Each row is a point. The last column is the point's height on a tilted bowl or saddle (a function of degree 2), plus a little noise. Count its main directions that bend up, bend down and stay straight.

Points (17 x 4)
[[ 30 -40  71  -7]
 [ 30 -18  21 -35]
 [ 80   2  47 -10]
 [  2  25  37 -25]
 [-30  65 -22  30]
 [-32  59 -21  27]
 [-22  -1  11 -21]
 [  3  -7  20 -34]
 [  0 -27  10 -27]
 [  6 100  29  47]
 [ 22  37 -13 -16]
 [ 68  93  18  44]
 [-12  10 -27  -8]
 [ 34  58  73  16]
 [-59 -18 114 121]
 [-29  54   1  10]
 [ 43 -13 -30  -1]]
Directions: 3 up, 0 down, 0 straight

Points (23 x 5)
[[-55  70 104  51 -88]
 [ 42   8 -25 -56 -11]
 [ 82  19   6   6 -20]
 [ 48  12 -12  31 -10]
 [ 15   1 -15  16 -10]
 [ 24 -17 -10  45 -26]
 [-25 -57 -11 -15 -50]
 [-90   7  38   9 -55]
 [-53 -39  84  44 -43]
 [  8 -44  40 -34 -47]
 [-84  18  46  -6 -56]
 [-43 -17 -51  -7 -25]
 [ 67  42  46  87 -44]
 [ 22 -25   0  -3 -28]
 [-61 -47   4 -31 -56]
 [ 77   6   2 -17 -25]
 [ 15 -77 -32   4 -68]
 [ -2 -27 -12 -15 -30]
 [-64  36 -11 -69 -23]
 [ 13  20  37 -36 -24]
 [ 87 -29  10 101 -73]
 [ 20  38  27 -69 -20]
 [  2 -23  19  38 -29]]
Directions: 1 up, 3 down, 0 straight

Points (22 x 5)
[[-26 -44  24 -54  -9]
 [ 61 -14  65  90 -29]
 [ 68 -25 -17  59 -26]
 [-87  39 -19  50 -84]
 [ 29 -53  12 -42 -34]
 [ 38 120 -10  10   7]
 [-51  -2  14 -11 -18]
 [ 10   3 -13  41 -12]
 [-25 -13 -29 -99 102]
 [-43  14  57  -5 -66]
 [ 37   8  57 -55 -48]
 [-49  42 -12 -29  22]
 [  4   9 -83 -25  42]
 [-37   2  47  34 -78]
 [ 33  77 -29   8  16]
 [-21  39 -94  -1  17]
 [-58 -25  -6  -1 -15]
 [  5 -10  44 -57 -31]
 [ 11  31 -11 -61  33]
 [-32 -42  13 -76  30]
 [-36  27  26 -34  -6]
 [ -4 -34 -14 -48  27]]
Directions: 1 up, 3 down, 0 straight
